Each row is a point. Two turns around zero, p and q, are shown by what they do to some points. Write where each new point lands after one turn and then the other. Backwards means that the second turn is done in reverse. Each puzzle has new turns, and all numbers are rounded.
(in the rows, 128 means zero)

Turn p:
[110 181] => [155 177]
[108  95] => [ 90 120]
[166 108] => [139  86]
Turn q:
[201 106] => [119 204]
[ 73 152] => [128  68]
[133 129] => [125 132]
[125 106] => [149 134]
[108 147] => [119 102]
Where do these land?
q, then p: [ 82 127] => [110  86]
p, then q: [ 89 169] => [ 75 109]
p, then q backwards: [163 128] => [ 95 117]
p, then q: [186 114] => [164 175]
q, then p: [120 102] => [149 110]

Turn p:
[116  98 101 159] => [114 173 127 151]
[108 121 108 151] => [108 151 139 145]
[194  70  90 103] => [166 190  79  81]
[108 155 210 140] => [147  55 134 176]
[107 146 126 111] => [104 109 134 119]
[125 168 152 161] => [142 103 171 152]
[138 138 108  70] => [115 116 111  70]
Turn q:
[138 147 136 194] => [119 169 103 178]
[ 84 156  82 109] => [186 134 106  92]
[ 95 116 168 158] => [113 180 156 132]
[184 129 133  82] => [118  59 142 141]
[139  92 121  97] => [104  99 134  97]
Where do these land?
p, then q: [ 76  90 180 129] => [107 176  67 109]
q, then p backwards: [164 124 102 107] => [113 135 163  97]
p, then q: [155 174 144 141] => [ 88 110 160 145]
p, then q: [116  82 138 163] => [141 154  87 160]
q, then p: [129 171  75  99] => [162 178 106  92]

Turn p:
[117  90 171 118 176 126] => [170 119  85 129 169 149]
[106 112 152 148  84 115] => [123  90 136 157 107 159]
[137 109 158 174 147 111] => [163 116 152 126 152 168]
[ 98 119 119 128 136 177] => [ 84 128 104 127 159 135]
[123 189 140 158 106 130] => [111  93 182 131 133  99]
[208 148 103  78 166 146] => [148 174 111  48 116  80]
[106 129  53  93  81  90] => [ 97 176 126 179  60 106]
Turn q:
[143 113 118 149  98 144] => [134 157 114  97 121 137]
[189 101  86 115 181 158] => [ 99 177 141 125 204  99]
[140  45 135 108 128  84] => [128  98  84  89 148  60]
[148 138 176 165 117 134] => [180 121 132 109 138 161]
[ 96 140 116 153 147 112] => [142 133 115 171 112 123]
[130 212 120  84  94 130] => [100 120 207 130  80 156]
[ 51 146 145 121 130 133] => [113  89 104 173  93 160]
Where do these land?
q, then p backwards: [161 110 185 120 131 120] => [149 140 183 144 154 143]
p, then q backwards: [ 88 166 101  76 161 161] => [131  66  76 112 168 114]
q, then p backwards: [175 143  96 179  83 136] => [192 110  80 129 156 102]
q, then p: [107 132 143 155 170 110] => [139 150 164 106 136 161]
q, then p backwards: [128 158 169 154 157 162] => [109  90 152 174 148 108]
p, then q backwards: [ 85  71  97 109 145 166] => [ 93  91 101 144 146 193]
p, then q: [104 148 139 101  93  90] => [169 145 102  99 102 109]
q, then p backwards: [177  98  94 130  84  78] => [192 176 106  86 144 130]
